Each row is a point. Each copy is the shape, with its points in the same order, stretched, turned, moved and blurred by noise. Some copies are also mirrored. Which?
In the rows, zero is written as 128.

Shape:
[[144 154 150]
 [129 100  95]
 [ 48 158 171]
 [102 112 195]
 [ 74  99 164]
 [124 129 107]
 [154 102 114]
 [ 69 136  95]
 [157 139 135]]
Copy 1 (9 x 3):
[[149 125 122]
 [ 85 133 120]
 [158 184 225]
 [153 213 146]
 [133 208 177]
 [115 123 132]
 [102 132  97]
 [108 132 199]
 [136 121 114]]
Copy 1 is: mirrored
Copy 2, 9 rows:
[[116 142 160]
 [172 108 113]
 [ 90 212 119]
 [136 210 157]
 [146 204 123]
 [146 117 124]
 [171 114 139]
 [123 133  85]
 [138 122 155]]
Copy 2 is: mirrored

Shape:
[[ 49  93  92 112]
 [131 119 141  99]
 [126 107 129 101]
 [143 108 188 125]
 [132 119 160 125]
 [135 106 189 116]
 [146 143 146 218]
 [127  81  74  92]
 [149 143  92 114]]
Copy 1, 9 rows:
[[ 98 103 110  37]
 [127 142 147 123]
 [137 144 145 102]
 [142 133 189 152]
 [129 126 166 137]
 [138 136 190 139]
 [140  49 130 174]
 [155 144  98  77]
 [129 135  84 132]]
Copy 1 is: only turned
Copy 2:
[[ 66 143 157 220]
 [130 100 104 148]
 [114 102 111 152]
 [165  48 129 157]
 [149  80 132 153]
 [165  59 126 169]
 [162 100 227  98]
 [ 46 122  91 144]
 [116 148 109 107]]
Copy 2 is: mirrored
Copy 3:
[[ 20 137 143 108]
 [ 96 118 110 123]
 [ 85 109 116 123]
 [110 125  96 178]
 [106 133 112 157]
 [102 130  91 166]
 [149 178 169 182]
 [ 65  74 153  99]
 [122 113 145  95]]
Copy 3 is: mirrored
Copy 4 (9 x 4):
[[ 71 182 180 161]
 [148 129 151 115]
 [137 125 157 121]
 [200 106 152 149]
 [169 119 143 144]
 [198 120 164 148]
 [162  66  51 185]
 [ 82 105 172 101]
 [112 102  98  95]]
Copy 4 is: only turned

Shape, 11 rows:
[[158  96 134 116 119 125]
 [127 134 171 190  85 129]
 [ 82 125 127  49 114 159]
 [142  99 110 114 149 167]
 [131 127 136 125 130 167]
 [148 194  97 173 164  97]
 [127 117  85 104 205  90]
 [104  80  63  67  89 205]
 [141 121 103 122 120 161]
 [ 85 142  92 129 121 140]
 [115 122 150 171 163 162]]
Copy 1, 11 rows:
[[143  80 167 104 124 112]
 [209 163 139 116 141 138]
 [ 24 143 152 142 164  89]
 [114  74 141  83 167 100]
 [115 113 129 104 180 121]
 [129 107  56 102  73 187]
 [ 81  39 102 148  87 108]
 [ 76 126 148  71 168  37]
 [115 110 125  76 148 108]
 [ 96 160  88 122 127  94]
 [154 116 111 136 183 128]]
Copy 1 is: mirrored
Copy 2 (11 x 6):
[[143  90 129 105 138 109]
 [117 172 153 129 168  81]
 [ 79 100 150 131  71 170]
 [120  75 140 119 145 145]
 [113 114 164 143 149 127]
 [209 166 103 192 148 152]
 [166  79  52 175 100 177]
 [ 61  66 177  57 102 225]
 [117 107 156 116 140 161]
 [108 143 130 148 109 191]
 [ 94 122 134 193 182 119]]
Copy 2 is: mirrored
Copy 3:
[[113 130 150 146  97 137]
 [162 100 134  94 115  95]
 [ 81 157  69 114  81 171]
 [119 160 147 134 118 188]
 [137 157 129 107 110 154]
 [167 148 102 148 202 102]
 [ 79 151 120 172 177 161]
 [130 153  93 131  75 241]
 [147 151 121 131 111 171]
 [138 134  74 116 143 164]
 [128 149 143  86 141 153]]
Copy 3 is: mirrored

Shape:
[[ 95 139  94  91 169  90 185 108]
 [147 189  76 195 155  98 163 104]
 [156 192 132 199 147 123 104 117]
 [149 143 103 105 120  95 131  89]
 [132  42 120  93 165  90 125 144]
 [152 170  72 188 135  87 111  96]
 [110 193 125 125 153 113  95 126]
 [104 147 163 137 143 105  94 159]
 [158 143  87 161  85 159  98  87]
 [115 170 101 102 173 188  80 133]
 [103 176 156 103 171 119 133  95]
 [170 175  67  95 104 164 190 142]
 [162 112  82  94 165  97 124  92]]
Copy 1, 13 rows:
[[ 67 104 187 153 127  68 117 150]
 [ 94 176 140 176 134  66 128  90]
 [127 196 100 159 161 123 109 104]
 [140 159 161 127 118  86 125 154]
 [154  61 132 124 139  91 126 146]
 [128 195 104 137 109  60 121  96]
 [ 83 164 117 124 154  96  87 172]
 [ 82 125 103 117 174 137 112 155]
 [154 194 113 125  84 142 124 119]
 [103 144 123 170 124 130  48 204]
 [ 91 141 179 131 156 109  74 159]
 [129 179 172 189  97 128 164 208]
 [155 128 159 142 110  51 107 164]]
Copy 1 is: mirrored
Copy 2, 13 rows:
[[135 192  80 133 115  51 143 169]
 [197 156 100 178 105  56 103  93]
 [161 141 119 168 124 120  99  43]
 [145 130 119 108 132  81 143 123]
 [105 135  56  97 179 118  94 194]
 [194 126  95 145 124  73 112  74]
 [139 188 110 119 114 122 136  66]
 [105 160  85 118 118 147  97  82]
 [186  80 135 125 109 128 142 111]
 [164 201 127 112 127 182 152 121]
 [104 186 113 144 131 108 166  99]
 [172 173 182 128  84  93 106 186]
 [161 145 104 101 174  91 145 154]]
Copy 2 is: only turned
Copy 3:
[[136 169  86 115 102 111  53 148]
 [225 105  82 150  82 120  98  90]
 [226 114 129 143 120 116 157  95]
 [138 120 132  88 109 100  79 132]
 [ 26 142 128 123 155 133  58 108]
 [202  99 139 148  90  97  97  80]
 [193 160 155 133 133  98 114 160]
 [142 147 141 158 150  88 133 144]
 [157  97 159 109  62 110 134  86]
 [164 197 188 123 114 168 131 157]
 [175 181 125  84 136 102 110 147]
 [154  96  78 105  73 159 116 185]
 [119 138 144  85 124 140  56 120]]
Copy 3 is: only turned

Shape:
[[162 137 127 127 122  91 158 163 129]
 [153 129 142 169 122 144 128 103 135]
 [128 102 107  88  95 127 109 132 123]
 [160 151 136 170 129 118 104 150 153]
 [160 119 129 146 119 167 161 140 138]
 [ 99  60 157  61 128 122 124 126 126]
 [167 122 158 168  75 147 157 161 162]
 [114  67 128  95 105  79 129 121  91]
 [ 55 130  75 166 158 156  92  62 204]
 [128 105 141  75 111 138 125 118 129]
 [ 93  71  93 131 151 186  93 108 171]
 [171 118 110 133 124  86 123 108 168]]
Copy 1 (12 x 9):
[[130 102 145 101 105 142 123 144  74]
 [ 92 101 113 133 101 121 128  99 157]
 [102 161 136 148 187 136  96 116 115]
 [121 120 128 125  63 143 141 113 126]
 [ 52 104 134 120 102 153 130 126 116]
 [126 156 149  78 205 117  62 135 148]
 [ 64  83 139  99  78 163 114  86 101]
 [159 128 110 109 203  86  61 117 118]
 [ 62 216  76 166 162  59 212  83 213]
 [102 143 160 121 184 141  91 129 135]
 [ 34 206  85 144 165 119 148 112 182]
 [126 121  95 119 152 154 135 105 131]]
Copy 1 is: only turned
Copy 2:
[[164 120 143 101 121 148  88 128  89]
 [137  80 150 153 152 100 109 137 116]
 [143 126 130 121 152 144 115 174 158]
 [151 134 162 139 141 113  78 117 116]
 [143 105 142 117 153 101 127 161  97]
 [155 121 104 161 122 151 154 179 173]
 [164 127 125 137 184 107  94 163  76]
 [138 106 112 139 113 165 102 172 152]
 [116  83  93 140 140   7 145 106 196]
 [149 108 127 140 154 145 143 167 153]
 [124 120 123 149 136  49 152 178 195]
 [177  81 159 124 136 108  76 152 143]]
Copy 2 is: only turned
Copy 3:
[[116 167 144 157 144 126 132 148 103]
 [ 90 135 133 105 116 149 113  98 167]
 [167  95 145 151 171  82 127 118  88]
 [108 182 158  91 129 131  93 156 155]
 [127 161 158 136 110 147 172  86 145]
 [147  31 104 189 174  66 142 109 108]
 [ 84 164 221 104 138 126 166  96 145]
 [122  59  88 187 208  75  97 118  93]
 [184 114 102  63 206 139 116 127 202]
 [130  69 143 166 140  95 143 108 101]
 [224 112 116 119 166  79 142  97 195]
 [117 142 117 102 161  88 121 139 123]]
Copy 3 is: mirrored

Shape:
[[127  94 127  94 127 167  98 141  99  92 146]
 [166 155 139 104 120 112 198  61 103 104 112]
 [ 80 132  92 149 146 122  72 181  87 112 125]
 [168 161  87 113 156 101 199  90 130 151 108]
 [ 99 148 105 165  70 170  73 194 105 130 137]
 [182 136 108 123 175 103 187  83 116 147 112]
 [ 85  91  86 111  92 144  92 129 106 154 148]
 [149 108 153 156 129 113 135  98 159 126 142]
 [ 92 143 195 117 122 107 169  97 119 107 172]
 [172 163 131  96 124  64 153 102 149 127  79]
 [130 162 153  93 150 147 134 108 153 122 142]
 [ 51 105  55 149 106 176  89 169 143  91 115]
 [ 85 105 129 117 113 142 130 197 124 146 103]
 [ 96  99 126 156 122 177 114 144 105 123  91]
 [132 172 152  99 144 142 154 114 122 151 153]
 [156 138 152 109 125 112 188 146 135 104 175]]
Copy 1, 16 rows:
[[157  64  85 153 122  69 119  82  99 142 145]
 [ 94 119 202 101 128 140 171 176 149 184  98]
 [202 126  83 170  91 104 151  93  53 112 158]
 [ 80 173 169 116 119 117 186 211 133 166  70]
 [179 129 104 132  27 112  84  33  65  89 129]
 [ 74 162 176 116 158 105 201 193 132 164 103]
 [176 114  86 121  65  50  75 114  58 162 132]
 [110 158 162 119 158 118 102 138 155 127 141]
 [133 119 148 134 123 164 110 141 186 206 161]
 [101 138 205  87 101 115 190 193 160 120 123]
 [138 114 121 117 142 122 130 142 189 153 101]
 [220  97  90 207  57  88  64  89  24  85 114]
 [129  89  68 158  45 113 100 135  64  94 162]
 [145  95  98 134 111 133  97 109  39  88 127]
 [119 137 111 100 125 133 146 143 177 180 105]
 [ 80 111 160 181  94 127 139 135 191 166 152]]
Copy 1 is: mirrored
Copy 2:
[[169 134 144 101 107 177  95  86 144  84 138]
 [145 148 152 140 127 115 136 181 133  68  40]
 [138  81  68  84 165 176  85  72 150 164 164]
 [168  98 105 142 109 110 131 185 129  96  66]
 [ 77  92  95  91 121 187  18  77 123 158 169]
 [200 125 120 139 114 104 146 182 130 107  73]
 [120 121 108  80  96 175  86  41 123 120 112]
 [130 118 166 139 119 109 129 130 116 157 112]
 [ 82 163 144 138 151  82 160 124 155 100  97]
 [134 104 123 163 126 143 146 185 104 117  93]
 [127 126 147 150  89 130 138 148 162 107 118]
 [102  42  95  36 130 192  59  48 141 129 157]
 [102 115  62  66 115 158 104 104 112 110 189]
 [129 131 110  45 121 169  92 105 128 139 150]
 [123 142 121 149  93 115 125 153 159 101 109]
 [134 114 134 159 128  88 117 150 131  69 124]]
Copy 2 is: mirrored

Shape, 16 rows:
[[158 175 123 153  97 126 148 145 117 156 173  84]
 [144 171 127 161 172 126 125 101 139 111 141 159]
 [ 80 122 123  97  95 181 121  85 140 143 172 137]
 [141 102 113 106 146 168 109  84 138 112 143 122]
 [106 150 193 119 111 102 122 129 165 130 146 106]
 [116 133 119 152  90  99 126 147 120  84 119 147]
 [ 90 119 126 144 121 146 160 130 163  85  98 150]
 [129 134 160 174 104 100 154  78 133 165 166 116]
 [107  98 112  91 137 128 130 144 104 129 146 103]
 [112  99 190 128  98 100 168  70 144 136 104 154]
 [105 119 108 116 155 153 108  75 143 146  91 151]
 [110 159 178 173 167  96 120 145 102 153 173 165]
 [115 130 191 157 149 104 107 105 133 131  94 131]
 [158 161 187 153 127 156 164  70  88 142 143  91]
 [130 133 157 170 158 145 113 135 131  79 125  86]
 [142 106 116 123  90 179 135 140 160 126 103 137]]
Copy 1, 16 rows:
[[ 97 153 146  99 143 142 180 135 126 112  67 101]
 [183 145 163 162 147 170 116 119 114 130 100 173]
 [107 156 142  79 159 103 111  92  76 156 163 125]
 [140 130 139 104 124 129 112 107 144 140 160 175]
 [144 126 109 110 142 149 122  73 111 122 103  89]
 [162 134 141 137 132 128 143 158 134 104 150  83]
 [158 107 151 158 175 102 141 124 127 137 159 130]
 [ 79 153 116 163 145 114  96  92  96 121  69 126]
 [103  96 108  99 137 150 146 124 123 111 170 126]
 [ 88 137 111 210 139 103  93  54  99 142 125 131]
 [135 112 139 145 125 143  93 118  99 181 148 178]
 [165 161  90 160 159 186 117 116  75 105  98 140]
 [160 127  94 176 129 170  97 109 131 144 112 136]
 [ 82 191 147 172 159 169 153  91 153 146  87 152]
 [187 122 123 124 157 169 145 149 195 116 130 138]
 [145 129 140 108 132  80 171 130 147 152 150 140]]
Copy 1 is: only turned
Copy 2:
[[196  55 112 115  80 150 120  97 110 126  88 182]
 [ 99 113  86 141 100 177 131  83 113 151  92 120]
 [100 130 181 175  92 100  82 111 118  85 156 129]
 [ 75 130 142 139 102  99 157 110 116 121 157 154]
 [159 156 108 110 130 117  63 157 158 137 102 157]
 [184  83 100 113 163 151 116 113 125 127 165  98]
 [127 127  97 141 137 108  99 148  86 117 165  69]
 [135  82 119 128  75 165  95 156 104 194 103 149]
 [160 128 192 119 142  96 173 123 131 134 138 134]
 [110 140 112 133 115 157 109 249 135 157 144 112]
 [ 33 158 146 134 130 162 127 129  94 109 144 115]
 [144  92 149 102 116 187 124  99 159 188  41  79]
 [ 99 151 101  84 132 186 105 158 128 170 116 116]
 [151 110  95 135   8 195 134 160 110 157 123 175]
 [149 126  86  88  99 121 126  88  97 165 144 130]
 [103  75 110 111 129  93 120 158 102  60 159 116]]
Copy 2 is: mirrored
